Every row gives one point. Each table stands for the endless flat space through its points: a line for two points, a plane for three, and so on. Write the one point that lies in both, or say that there is none.

First, 3 rows:
[[ 29 -15 -34 -21]
 [ 42 -12 -21 -11]
 [ 17 -42  -1 -21]]
Second:
[[ 29 -14 -21 -25]
 [ 23 -29 -24 -19]]
They share: [ 25 -24 -23 -21]

First, 3 rows:
[[ 27 -10 -13  37  24 -30   2 -16]
 [ 30 -14  -3  35  21 -25   4 -11]
 [ 30 -40  35  16   6 -15   5   8]]
Second:
[[ 23 -19   4  25  12 -27   9  -6]
 [ 33 -25  18  13  -6 -35   7   4]
 [ 33 -41   2  31  14 -19  -3   4]
 [ 25 -31 -10  37  20 -17   5  -2]]
They share: [ 26 -26   9  25  15 -25   2  -5]

First:
[[ -3 -21   4   6 -18  12  26  21   1  -7 -10]
 [ 13 -35  32   0 -52  24  26  19  -1  -9 -46]
 [ -3 -24  10   7 -19   8  16  10   6 -12 -16]
 [  3  -8 -10  13 -17  21  47  47 -19  12   2]]
Second (3 x 11):
[[  3 -21  11  25 -12  31  11  14   9  13 -22]
 [  5 -22   8  25 -16  30  15  16   3   7 -22]
 [ 13 -30  -4  25 -35  33  33  27 -17 -20 -26]]
They share: no point

First (3 x 12):
[[ 23  13  -9   7 -15  16 -33  -8  21   2 -10 -21]
 [ 43 -23 -47 -21  -2  47 -23 -21   5  35  -8   7]
 [ 25  15 -10   7 -13  10 -46  -3  25  -1  -7 -28]]
Second:
[[ 19 -14  -9 -11   7  31 -11  10  20   6 -21  -9]
 [ 39  26 -19   1 -27  21 -21 -38  22  -2  -7 -21]
 [  8   5   6  17  -3  54 -13 -21  -5  27  11  35]
 [ 25  -7   1 -24   3  42   7   8  22   5 -25 -14]]
They share: no point

First:
[[-26 -18   4  14   0 -14   0 -12  -5  18 -11 -28  12  17  -3 -18  20  24]
 [ -9 -13  -4 -28  37 -63 -46  18  36 -29 -53   7   2  35 -12  11  17  -7]
 [-19  -7  -5   5  16 -27 -18  -7  11   5 -24 -24  15  30  -6 -11  13   9]
 [  0  -6   9  -7   9 -26 -14  -7   6  -2 -24  -5  19  18 -15  -4  10  16]]
Second:
[[-34  10  14   8  16 -47   4 -35  12 -21 -29   4  22  11  13   2  20 -14]
 [  8 -11   4 -11   6 -25 -22   0   9  -4 -12 -14  24  23 -25 -21   6  15]
 [-22   4  18   0   8 -45  -6 -25  18 -23 -25   4  20  11   3  -8  16 -10]]
They share: no point

First (4 x 24):
[[-25 -16 -11  10   9 -12 -28  -3  16   3 -31   3   9   5  15   1  33   1
   20  -9   6  13 -16   5]
 [-37 -11 -13  20   3 -12 -34  -9  15 -18 -26  10 -11  -5  31  -2  44  -2
   11 -10   6  -2 -20  -4]
 [-13 -20  -4  -1   9  -3  -7  12  27  12 -20   4  -2  13  25  28  26   7
   29 -13   6  22   1  11]
 [-40 -10 -17  19   6 -15 -40  -3  16 -12 -28   6 -12  -7  30  -8  48  -5
   17 -12   3   1 -16  -4]]
Second:
[[-34 -10  -2  13   0   2   3 -32   7 -27 -22  20  -4  -1  19  30   9  17
   -4 -26   4  19 -11  -6]
 [-41  -8  -2  13  -1   7   7 -39   4 -33 -23  21  -5  -4  16  34   3  20
   -9 -33  -3  24  -8 -10]]
They share: no point

First, 3 rows:
[[-28 -34 -13 -20 -22 -19  20  41  19 -36 -17 -19 -16 -41  18   0 -52  22
  -27 -56   1  33  12  -9]
 [  2   8  29  22  20  23  14  17  37 -30  -5  -1  20  -5  36 -12 -10  40
   -9 -38 -17  33   6  33]
 [ -7 -21  16  -3  -9 -10  19  17  24 -23 -19  -4  -2 -21  21 -12 -25  23
  -20 -33 -10  27  11  10]]
Second, 2 rows:
[[  0 -26  16   5  -6 -10   8  14  14 -12 -28  -7  -2  -7   9 -13 -29  19
  -30 -29  -3  34   2  13]
 [  5 -29  17   9   0  -8   4  18  13  -9 -31 -11  -2  -2   3 -10 -35  22
  -34 -28   1  39  -4  15]]
They share: no point

First, 3 rows:
[[-27  27  -9 -13 -26   4  -1 -16 -11  19 -21  25  -4 -14 -17  20 -15 -23
    7   7  14   3 -29  11]
 [-17  27  -5  -3 -24  16  -5 -28  -5  19 -19  31  -6 -14 -21  16 -15 -17
    3  -1   8  -5 -19  11]
 [-14  31 -10   0 -29  23  -7 -33  -5  14 -15  40  -7 -17 -25  17 -18 -15
   -1  -3   4 -16 -17  11]]
Second:
[[-23  17  -1 -11 -20  12  -4 -20  -3  18 -19  27 -10  -7 -20  21 -19 -25
    1   1  12   1 -20   6]
 [-19  -1 -15 -17 -34  16   4 -12   9   6   1  49  -6   1 -14  25 -29 -31
  -15  -9  14  -1 -16  10]
 [-14  35   2   4 -17   3  -1 -29  -9  36 -31  12   5 -19 -11   3   2  -7
   19   1  12  16 -23  21]]
They share: [-20  23   0  -6 -19   9  -3 -23  -5  24 -23  22  -5 -11 -17  15 -12 -19
   7   1  12   6 -21  11]

First (3 x 24):
[[ 32  14  -5   3  24  22  28 -32 -16  -2   5   9  -8  -6  35   6 -13  31
  -23  33  23 -28  -2 -19]
 [  7  -3 -38  -1 -19  38  15 -29  -5  21  26  26 -31 -13   7 -12 -15   3
  -26   5  32 -12  27  12]
 [  9  -5 -32 -13  -1   2  25   1  -7  -1  40  28  -9   1  35  32  21  31
    0  33  10   8 -19  14]]
Second:
[[ 23   5 -19   0   6  25  24 -29 -11   1  16  24 -25 -14  25   0  -5  14
  -22  15  18 -22   9   0]
 [ 28   6 -15   1  10  24  26 -32 -12  -6  13  29 -32 -20  27  -2  -1   9
  -23   9  11 -28  10   1]
 [ 36  -8 -29  -1  18  18  14 -42 -12   6   7  33 -26  -8  19   6  -9  15
  -15   7  15 -38  22   1]]
They share: [ 18   4 -23  -1   2  26  22 -26 -10   8  19  19 -18  -8  23   2  -9  19
 -21  21  25 -16   8  -1]

First (4 x 24):
[[-22  37 -10 -46  -6 -30  -1 -30  32  -5  20 -34  37   0  -8  -9  15  -4
  -31  25 -23  10 -34 -21]
 [ 26 -13  37  -7   4  29 -55  42  37 -61  12  -5  -8 -11  49 -16  11  27
   12 -29  11 -32  11 -58]
 [ -1  16   6 -29   0  -3 -26   3  34 -35  22 -18  12  -9  20  -7   9  14
  -16   5  -7  -9 -16 -43]
 [-22  31   2 -43 -12 -33   2 -30  23   7   8 -40  49  12 -11 -18  21 -19
  -19  13 -23  13 -25  -3]]
Second, 3 rows:
[[ 19  -4  36  -4  -6  -6 -39   9  21 -29  -2 -10  34 -17  -1   2   7  19
   -2  17  -1   2  -7 -19]
 [  4  11  11 -24 -31 -26  -9  19  11 -19  23 -20   4   3  24 -28   7  -1
   -7  -8  14 -13 -17 -49]
 [ 17   1  25  -9 -26 -22 -23  20  11 -24  12 -11  15 -11  10 -13   3  13
   -5   9  14  -6 -15 -40]]
They share: [ -1  10  18 -26  -6  -6 -23   3  25 -23  10 -24  24   3  17 -16  15  -1
  -4  -7  -7  -6  -7 -25]

First:
[[  8  -6  11  -3 -37 -12   0 -27   4 -13 -23  39  -5  -9   3 -36  25  22
  -46  -3 -27  -7  -2 -28]
 [ 33   9  -7   7 -21   0  -6 -14  -3  -7  -5  16  13 -10   9  -5  21   2
  -19  -6 -24  16 -22 -14]
 [  9   3   9   1 -33  -6   9 -23   1  -9 -14  22  -8 -14  -7 -27  21  18
  -31   1 -21  -9  -8 -32]
 [ 41  21 -27  10 -13   2   0   3  -1 -15  -2   8   9  -8  12   5   0 -17
   -5  13 -18  11 -46   3]]
Second:
[[  1  30   0   1 -23 -12   3 -28  14 -14 -29  23 -19  -9 -25 -28 -23   1
   25  -8 -25  11 -18 -44]
 [ 33  -8   7  12 -25   1  19 -13 -24 -11  10   1  19 -31   8  -4  29  -3
  -47  21  -3  -7 -25 -18]
 [ 13   3 -12   6 -35  14   5 -13   6   5  13   4 -17  -3   2 -26  20 -13
  -24   4 -25   4 -35 -40]
 [ 49  11  20  10 -39 -10  21 -21 -22 -11   1   0  15 -35  -6  -2  16  27
  -28   0  -1 -28 -19  -4]
 [ 26  51  -4  -3 -52   0  -3 -21  31  11 -14   9 -41   9 -30 -24   1  49
   29 -45 -39 -22 -17 -19]]
They share: [ 20  12  -1   6 -25   0   9 -15  -2  -7  -5   9  -2 -15  -6 -12  16   7
 -16   3 -18  -1 -20 -25]

First, 4 rows:
[[ -4   0   0 -28  55 -36  -3 -17   0  -9 -20 -27  13  17 -13  -5 -18   9
    2  31   3  37 -20  -4]
 [ -2   0 -22   4 -15 -14  57   1   2  -9  28  17   7  29  -1  39  10  13
   -2   1  13  -1  20 -16]
 [ 38  25  28 -41  15   1   7  11   2  36 -17  17  32  29   9   9   0  23
  -22  21 -12  24 -25 -36]
 [-13  -8 -11 -10  45 -25  23 -25  22 -26  -8 -24  -9  45   4   5 -11   3
   19  17  -9  40  -5   3]]
Second, 3 rows:
[[-16   9  -4 -24  36 -24  10 -15 -12 -14  17   6  19  31  -3  15 -13  -5
   -5  31   4  34  -3 -21]
 [ 31   0 -13   1  -6 -35  45  10  -1  21 -32 -16   1 -10 -22  24   4  46
  -14   1  28 -19  -4   8]
 [  0  16  -8  -8  21 -35  28 -10 -23   4  -6   6   0  14  -9  30 -14  14
  -20  25  22   8  -1  -2]]
They share: [  1   3  -7 -17  21 -26  21  -5  -4  -3   1  -4  16  17 -10  15  -5  13
  -5  19  10  17  -4 -13]

First, 3 rows:
[[  8  18 -17   1  38 -14   2   9  -4  -1  23   8  14 -36  25 -26   5  30
  -15  14 -25  29   8  24]
 [ 17  14 -16  -4  30 -17   5  16  10   1   8  -1   7 -25  31 -36   1  39
   -4   8  -6  14  25   7]
 [ -4  22 -13   3  40  -8   2   7 -16  -3  35  20  16 -42  19 -14   5  20
  -21  22 -39  41  -4  36]]
Second:
[[ -9  19   0 -11  23   6   9  19  -3   0  12  18  -9 -25  22 -15  -8  15
    1  18 -17  23   5  10]
 [-15  24   6 -13  28  18   4  18   1   8  -2  15 -20 -22  22 -12 -14   8
    9   8 -21  14 -14   0]
 [-19  46  24   9  29  -2   3  43   6  18  12  41  10  -6  22   4 -25  36
    5  20 -33   8  13   5]]
They share: [ -7  20   0  -7  21  -2  11  23  -4  -2  20  23   0 -24  22 -14  -7  22
  -3  24 -17  26  17  15]

First, 6 rows:
[[ -1 -10  32  -7 -10 -13 -21 -21 -17 -18  20 -27 -10  -2  37 -44   8 -13
  -14 -28   4 -38  -5  13]
 [-24  36   8 -39  12  29  14 -56 -30  21  -8  -1 -24  76  30 -24   4   4
    3  26 -24 -24 -19 -35]
 [-25   4  -4 -21 -10   6  -6 -44  -1  28  13   5 -23  33   6 -15  16   6
   -5   6 -10 -30 -27 -13]
 [ -8 -12  22  -7 -18 -14 -23 -23  -4  -5  19 -15 -15   3  19 -31  14  -9
  -14 -20   6 -34 -15   7]
 [ -1  33  53 -18  -5   3 -16 -24 -36 -20 -26 -18 -28  87  24 -21  13 -30
   -2  22  16  -3  -6 -47]
 [ -7   2  18  19 -10 -18 -46 -18  -4  23  13   8 -29  44 -10  13  39 -37
   17  16  26 -14 -11  -9]]
Second:
[[-24  -9   6 -11  -8  -8 -21 -25   3  -1   0 -15   9  31  10   2  38  12
   13  16  36 -34 -18 -10]
 [-23  -9  29 -10   9  -5  13 -31 -23  -3   1  -7   5  42   7   9  33  -9
  -11  -1  63 -32 -28 -30]
 [ -3  21  15   2 -50  14 -19  15 -11  33  18  -7  -7  13  55   2  11 -18
  -15  11  24 -22   4 -25]
 [  3  -3  21  -8 -41   1 -15 -13 -15  17   9 -15 -21  28  13 -19  11 -27
  -11 -11   9 -40  -6 -22]
 [-11  15  -1   2 -47   5 -43  11   7  29  17 -15  -7   2  51  -3  19  -1
    5  19  11 -18   6  -8]]
They share: no point

First:
[[ -7   7  19 -18 -22   4  16   8   4  -4   0 -10  20  26  -6   9 -26 -33
   27   2 -21  23  -1   2]
 [-10  31  16 -15 -34 -14  22  14  37  -7   0 -19  32  26  27 -18 -23  -9
   12 -19 -33  26  23  32]
 [ -8  34  16 -14 -35 -17  27  21  42  -9  -6 -23  37  20  34 -22 -19  -6
   10 -25 -33  29  26  36]]
Second:
[[  2  14  14 -21 -23 -13   8   7   9   0   2 -22  26  17   5   0 -22 -35
   29 -11 -17  16   6   2]
 [ -4  18   8 -14 -16  -8   7  11  11   6  -3 -18  29  19   8  -2 -27 -36
   36 -15 -14  10   6   9]
 [-16  28   6  -2 -12   3  12  17  17   6  -8 -10  26  25   5 -10 -39 -32
   38 -19 -15   9   3  20]]
They share: no point

First, 3 rows:
[[-27   8 -20   1  -2 -25  -5  12  29 -47  -1   1 -13 -14  -9  27  -3 -31
   37 -32   3   8  -2 -27]
 [ -7  33 -16   1   0  13 -18 -13  24  -8 -13 -28 -14 -31  -5  -7 -18 -17
    7   4   4  18 -30 -22]
 [-27  13 -16   1   0 -22  -3  12  29 -43  -8  -3 -19 -16  -5  23   2 -37
   37 -31   4  13  -5 -27]]
Second:
[[-14  13 -28   0   3 -23 -12  -1  24 -36 -12 -26   5 -26 -12  27 -16 -14
   33 -12   1   8 -27 -31]
 [ 10  -7  -9  -2  17 -12 -13  -8  13 -48  17  -9  -7 -13   4   3  -1  -4
   25 -26   6  -6 -44  -4]
 [-40  35 -24  15 -14   5 -11  -1  54  -7 -16 -21 -14 -18 -10   6 -53 -47
    7   7  -1  19  20 -48]
 [-13  15  -1   7   5  15 -17  -2  37 -28  14  -9 -21 -12   0  -8 -26 -32
   10 -14   9   6 -10 -15]]
They share: no point

First, 4 rows:
[[ -9   9  16  14  25 -14 -25 -32 -18   0  26  21  26  43   3 -16 -41  -4
    9  18   3 -22  34   2]
 [-29  11   8  27  11 -12 -25 -11 -22   6   2  20  22  -4 -13 -18 -18  -7
    6  21   2  28  12   2]
 [  1   7 -13  47  -9 -26  17   3 -26  23  54  28  -2  31 -27 -10  -3  22
   36  10 -32  15  25  -8]
 [-18  18  -7  43   3 -18  -8  -1 -14  13  36  29   4  18 -16  -1 -18   3
   22  25  -6  20  31 -11]]
Second (2 x 24):
[[-11  10  11  31   5 -23  -9 -13 -28   8  20  21  21  30  -9 -27 -12   6
   19  18  -9  10  13   9]
 [-23  10 -13   3  17  -3 -29  -9 -28  24  36  13   1  26  -9 -11 -36 -10
   11  10  -9 -18  25 -15]]
They share: no point

First (3 x 24):
[[ 25  -6  -5  41 -16  20  43  -8 -22  -3 -22 -24  27  -7 -41 -11 -23   8
    2 -14  -8  23   8  19]
 [ 11 -24   8  35 -23  12  22   3 -13  19 -10 -15  43 -27 -22 -15 -29   2
    4  -5   1   5  21  28]
 [ 33   4 -13  41 -10  26  53 -12 -28 -15 -28 -28  13   5 -49  -9 -19  16
    0 -16 -10  33  -4   9]]
Second (3 x 24):
[[ 25 -32   9  14 -28  36  21   1 -37  16 -24  -3  13   1 -14 -12 -18   8
    1  -5   5  10  -1 -11]
 [ 17   2  -3  34 -14  32  21  11 -21   0   0 -17   7 -27 -30 -34 -24  38
    1  17  17  30 -21  -1]
 [ 21 -27   3   8  -1  10  21  26  -5   0 -12 -14  -2  -5   2 -11  -9  19
  -23   2  27  12 -11  -2]]
They share: no point

First:
[[ 30  26 -20  15   0   5 -10  -3  16  12  -3   3   4 -28   4 -11 -19   1
  -15  17 -26  23   5  23]
 [ 13  25 -20  15  26   3   4  22  29   0 -28  -2  -4   5  16 -33 -30 -26
  -15  33   3  14   6 -19]
 [ 29  35 -26  -9   9   0  -4 -13   6  22 -15  25  12 -56 -23   5 -21 -11
  -16  24 -51  16  17  41]
 [ 32  53 -32  10  24 -21  37  -2  32  28 -33  33  17 -53 -25 -21 -45 -27
  -37  33 -49   7   8  17]
 [ 28  10  10   4 -27   5 -43 -11   6  10  22  -3 -17 -31   6   1  -2  25
    1  14 -19  20  13  26]]
Second, 4 rows:
[[ 30  24 -38  13  14   9  -1 -19  10   4 -35 -11  23 -33  19   9 -26  -5
   19  44 -20  34  -6   0]
 [ 54  29 -25  12  10 -26 -17  14  38 -10 -35 -10  -3  -8  16  -9  12 -31
    0  49 -13  12  26  19]
 [-15  18  -2 -16   5  50  -1 -33  -6  19  16  22  15 -60 -36 -21 -59   9
   -1   4 -17  18 -17   6]
 [ 57  27 -17  11   1 -29 -17  20  38  -3 -32  -5 -19   1  13 -15  19 -25
  -16  45 -14   4  31  21]]
They share: no point

First:
[[ 39  17 -14  37   0  48 -16  -3  12  -6 -41 -17  29  23 -49   3  -6 -22
    1  20   9  -3  -1 -24]
 [ 21  35  -6  25 -10  24  -8  -3  24  18 -15 -15  19  27 -33   5   8 -16
    9  -4  13 -11   1 -26]
 [ 35 -10 -35  19  14  24  23  -2 -27 -30 -27  -5   5  -9 -34   1   5 -25
    1  60  22  43 -16   0]
 [ 37  14 -16  31   2  42  -9  -4   6  -9 -36 -16  24  18 -44   3  -4 -22
    2  25  10   4  -6 -19]]
Second (4 x 24):
[[ 11  12 -16  16  -1  24   2   1   3   1  -5 -12  20  13 -44   4  18 -27
   13  24  18  15  -1 -20]
 [ 25  26 -16  11   4   8  -3   7   6  -8 -28  -3  10  20 -19 -10  -8  -9
   -1  20   3  11  -5 -14]
 [ 39  24 -16   8   5   5   8  -4   3  -7 -29 -11   0  11  -1  -4 -12  -5
    1  21   4  12 -21  -3]
 [ 42   3 -16   8   2  14  20 -16   3   8  -8 -32   3  -7  -1  14   9 -17
   22  27  19  18 -27   0]]
They share: [ 24  17 -16  13   1  18   9  -6   0  -3 -13 -13   9  10 -26   4   7 -19
   8  23  14  14 -15 -10]

First:
[[ -4 -22  10  17  -3   0  27  22 -10   3   6 -16 -13  18 -12  -8  15  36
    9  11 -33  45  15  32]
 [ 36  -7  -9 -48 -11 -19  21 -11  26  -3  -8   9  23 -30 -56  27 -21 -11
   25  39 -19  22  15  58]
 [-24 -28   0  47   8 -13  21   8 -21 -18  27  -3 -19  41  17  -8  43  56
   -3  12 -25  29 -18  18]
 [ 16 -10  -6  -6  -8  -2  26  12   0   3  -5  -9   4  -1 -24  13   4  20
   26  14 -31  37  12  34]
 [ 25 -14  11 -41 -10 -15  22   0  29  -1  -5   1  10 -28 -64   8 -22  -4
   10  40 -18  33  33  68]
 [ 29  28 -47 -14  16 -22  10 -14  48 -67 -14  -4  28 -29 -26  44  33  34
   25   8  29 -13 -12  21]]
Second, 6 rows:
[[ 34  34   9 -21   7 -26  26 -16 -38 -20 -30 -48  28  13 -27   9   4   8
   37  47  16  48  20  42]
 [ 26   0   0 -31  -5  -1  23  13   5 -40 -11 -19  12   7 -13  14   3   9
   23  26  10  13  -1  20]
 [  2 -29 -15 -36  20 -13   6  38  44 -20 -14  14  -3  21  -6   5   5  21
    0  -5 -25   1 -25   4]
 [ -7 -38 -25 -39  20 -11  -1  50  57 -18 -14  28  -2  25  -2   5   4  21
   -7 -12 -32   0 -31  -5]
 [ 17 -48 -11 -18  21 -19  -1  51  61  -2   7   2  -1  14  -4  22  18  26
   -1 -27 -28   2 -20  13]
 [ 33  -5  -7 -11  -8  -8  15  21   7 -18  -1 -32  30   2 -13  26   9   9
   24  17   9  33  13  27]]
They share: no point

First, 3 rows:
[[ -3  -9  -8 -16  10  -3   7  34   5  21 -14   6   7   6   7  -1  -8 -30
    2 -10 -30   1 -10  -9]
 [ -2  -9 -26 -28  -8  16   3  40  -5  24  -1   4  -5  13  25   8  11 -43
   16 -26 -29  -9 -26 -25]
 [-17 -19  24  12  42 -19  33  10  25   9 -16  -6  25  18 -15 -27 -24  -8
  -14  24 -14  21  -6 -15]]
Second, 4 rows:
[[ -8  -2 -16 -28   5   3  19   0  -9  30  -9 -22  -4  24  -3 -26   7 -22
    7 -14 -37  15 -25 -26]
 [ -8 -14   2 -16  -4  15  22   6   9  33  -3  -4  14  30   0  -8   4 -19
   16   1 -34  33 -34 -38]
 [  3 -19   3  -3  -6  22  16  10  29  33  -5   5  13  41   0  15   8 -16
    8  16 -33  34 -23 -47]
 [-31 -16  10 -18  19  -5  34  22 -10  14   2  -7  23   4   9 -39 -14 -29
   19 -14 -15  13 -42 -17]]
They share: [-12 -16   0  -6  18   1  22  22  11  15  -5  -4  10  20   6 -12  -4 -25
   2   1 -18   7 -20 -26]

First (4 x 24):
[[-26 -24   9 -30  29  -4  48  19  -7  16  10   3  17   3  19 -23  -6   7
   -1 -11  19  17   2   5]
 [  0 -38   9  -4  51   2   8   3 -33  20   2 -25 -21   9  27 -13   6 -23
   -3  -3 -11  47 -12  -7]
 [-14 -35   7  -7  34  -4  23  14 -22  18   8  -9  -5  13  20 -14   8 -11
   -6   1  11  26 -12  -8]
 [-25 -29   5  -9  20  -9  32  19 -14  12   8   1   4  14  17 -12   8  -4
   -6  -1  26  10 -11 -11]]
Second, 4 rows:
[[-27 -37  -1   5  11  -5  35  10 -14   7   5  -7   3   2  11  -3   1 -22
   11 -21  28  15 -17  -3]
 [-37 -28 -11   7   6  -3  24  15 -15   1   5 -13  -7   8  10  -9  12 -10
    2 -18  21  11 -26  -8]
 [-23   1   9 -15  29 -21   1  14 -20  -7 -22  -1 -21  29  43  -1  19   3
  -23   5  14   2  -7 -49]
 [-29 -52  -5  13   6   1  48   9 -11  13  13  -9  13  -8   0  -3  -6 -32
   24 -32  33  21 -22  14]]
They share: [-25 -22   3  -3  16 -11  22  11 -17   1  -3  -5  -7  12  22  -3   8 -12
  -2 -10  23   9 -12 -20]

First (5 x 24):
[[-14  10  -7  12  36   4 -10   9 -14  11  26 -18  -8 -29   8   7 -39  41
   12 -33   5  -4   6  34]
 [ -2  18   4   2  14  14 -23  23   1  -8  21 -27  -5 -35  -8  29 -16  47
  -13 -34 -15  14  11  40]
 [  4  25   5  -7   3  19 -32  26   3 -19  16 -30  -3 -32 -18  41  -1  45
  -26 -35 -29  27  15  37]
 [ -8  35  -4 -29  -5  27 -37  24   2 -36   5 -17  -6 -14 -36  47  18  33
  -37 -30 -49  39  14  13]
 [ 10  33   4 -16  -5  24 -42  22   0 -29  11 -33   0 -24 -25  51  13  36
  -36 -35 -43  40  18  28]]
Second (6 x 24):
[[-58   7  24  -5 -30  17 -66  -6  -7 -28  44  -9  22 -29 -16  37 -34  35
   16 -49 -10 -15  36  47]
 [ 21  12 -26 -20  55  29  19  -1   3  -3 -13 -31 -22 -13 -19  14  -4  18
  -21   3 -24  38 -40  -7]
 [-44   1   9  -1   3  34 -21   6  -7 -13  27 -19   5 -31 -21   9 -35  39
    8 -34 -20  12 -11   7]
 [-35   2  22   6  -5  19 -39 -27 -29  -1  41 -13   8 -39 -51  24 -26  36
   35 -33  12  -6  16  49]
 [-51   6   1   0   3  41 -13  24   4 -25  23 -21   1 -23  -1   1 -38  37
   -8 -31 -34  18 -22 -15]
 [ 22   8 -25 -35  48  23   4  -3   8  -5 -17 -29 -14 -14 -20  30  -7  18
  -20  -6 -27  33 -23   9]]
They share: no point

First (6 x 24):
[[-24  19  14  11  -4 -26  28   4  27  -2   8  17  -7  40  37 -12  12  13
   14   6 -12  11   2  27]
 [-26  15   4  33   8 -54  27 -13  -1   7  27   4  -7  28  14 -16 -19  -4
   31  -6 -12 -11  20 -10]
 [-38  49  19  39 -25 -32  60  -2  15   7   0  18   5  38  18   8 -10 -21
   20  39  -7 -23  -1  -3]
 [-21   8  12  29  15 -72  26 -12   2  20  28  -7 -17  34  21 -29 -10   6
   29 -10 -10  -2  26  -1]
 [-17   4   4   3   8 -19  24  15  31 -11  24  13  -7  44  36 -25  27  20
   11  -7  -1  22   7  40]
 [ 12  46  -7  26  26 -49  10   3  22  25  53  15  -7 -29  -2 -24 -11  -9
   32 -22 -54 -13  -5 -11]]
Second, 5 rows:
[[-11  11  20  25  -2 -30  27   6  30  11  24  27 -18  31  21  -6  -8   5
   32   5 -26  -7   5   0]
 [-17  59  44  46  13  -8  14  31  14   7  12   7 -17  16  35  -5  17   9
   30  -2 -29 -15   8   6]
 [-29  20  26  17  18 -26   6  12  15  -4  14  24 -20  37  -1   8  -5  28
   31   5 -19 -12  24   4]
 [-24  25   8  19  13 -22  10   5  14  -8  17  15 -10  20  22  -9   4  16
   21  -7 -26   0   9  12]
 [-24   2  -4  35   6 -27  32   4  23  -3  23   8 -30  13  27 -22  11  13
   13  10 -47  -5   5   5]]
They share: [-18  18   2  14   6 -26  14  -2  19  -5  21  20  -5  21  26 -12  -2   9
  22 -10 -24   5   3  12]
